Each wall is flat, endless, passes through zero and stands at right angles to its row. A trip goes straight from one point to another. List the walls that it crosses, first one first.

Walls:
(1): [-1.81, +2.68, +1.18]
(2): [-0.43, -1.61, +0.74]
(3): [-1.91, -2.40, +1.63]
Trips:
[+1.80, -1.75, +2.59] to [-0.14, -1.21, -0.98] -> none
[-3.25, -0.31, -2.02] to [+1.34, -0.33, -1.30] -> 2, 1, 3
[-1.72, +1.60, +0.13] to [+3.73, +1.21, -2.99] -> 1
[-1.10, +1.22, +1.27] to [+0.61, +2.90, +1.70] -> 3
[-1.87, +1.89, -4.28] to [-0.13, -0.42, +1.24] -> 3, 2
[+0.02, -2.63, -3.08] to [-1.98, -0.30, +0.78] -> 1
[-1.35, +1.98, +3.90] to [-0.54, +1.93, -2.61] -> 2, 3

Walls:
(1): [+0.47, -0.02, +0.11, +3.27, -1.02, -0.42, +2.47, +2.13, +1.09, +0.69, +3.85, -0.75]
(2): [+2.82, -0.98, -0.32, +2.23, -2.00, -0.09, -1.88, -2.02, -0.45, -0.42, +0.59, +2.18]
(3): [+1.95, +3.09, -0.93, +1.90, +2.37, +0.10, +3.73, +3.80, -3.63, +1.16, -1.67, -0.59]
(4): [+0.23, +2.30, +0.94, +4.28, -0.09, +0.72, +2.07, -4.32, -2.19, +0.48, +3.90, -1.37]
(5): [-3.11, -1.48, +1.93, +1.98, -2.08, +0.07, -2.17, -1.76, +1.68, -1.60, -5.14, +2.41]
(6): [-2.89, +3.48, +1.19, +0.42, -2.94, +2.23, -0.20, -1.33, +2.00, -1.29, +0.67, +0.76]
(7): [+1.24, -3.45, -0.22, +0.09, +2.33, -0.84, -1.29, +2.00, -1.25, +0.43, -1.87, -1.05]
Trips:
[+0.62, +1.22, -1.81, -0.02, -0.46, -0.80, +0.81, +2.24, -0.01, -0.83, -0.22, -2.12] to [+1.64, -3.71, +1.21, +1.95, -0.47, +0.26, -0.88, -0.08, +1.16, +1.90, +1.28, -0.10] -> 2, 3, 4, 5
[-0.33, +3.23, -2.14, +0.79, +2.14, -2.09, -2.65, +0.66, +2.44, -1.14, -0.28, +2.91] to [+1.52, -0.35, +0.87, +1.79, +0.61, -0.30, +1.47, +0.21, +0.15, -0.21, -3.69, -1.63] -> 3, 7, 6, 2
[-2.22, +3.52, -1.21, +1.49, +1.01, -0.02, +0.45, -0.05, -3.20, +1.40, -1.46, +0.78] to [-1.58, +2.80, +1.73, +1.77, -2.22, -0.74, -2.77, -0.95, +1.40, +0.48, +1.68, -2.00] -> 1, 3, 2
[+0.90, -0.77, +2.53, -2.50, -1.57, +1.04, +1.49, -2.00, +0.57, -0.61, +3.22, +2.34] to [+1.67, -1.12, -0.93, +1.54, -2.14, +0.17, -2.64, -1.07, +5.13, +2.64, -1.03, -0.10] -> 5, 4
[+0.97, +2.89, -0.03, +3.07, +1.85, +0.10, +1.32, +0.69, +1.59, +2.44, -1.91, -2.32] to [+3.38, -0.60, +3.45, -0.75, -2.78, +1.66, +0.63, -1.50, -0.61, +0.28, +0.09, +1.12] -> 7, 6, 2, 5, 3, 1
[+0.22, +2.98, -0.80, -0.21, +4.66, -1.41, -2.11, +2.42, -2.00, +0.22, -1.00, +3.62] to [-0.55, -1.64, -0.67, -5.49, +3.00, +0.19, +2.10, -2.10, -1.21, +0.03, -1.96, +1.84] -> 3
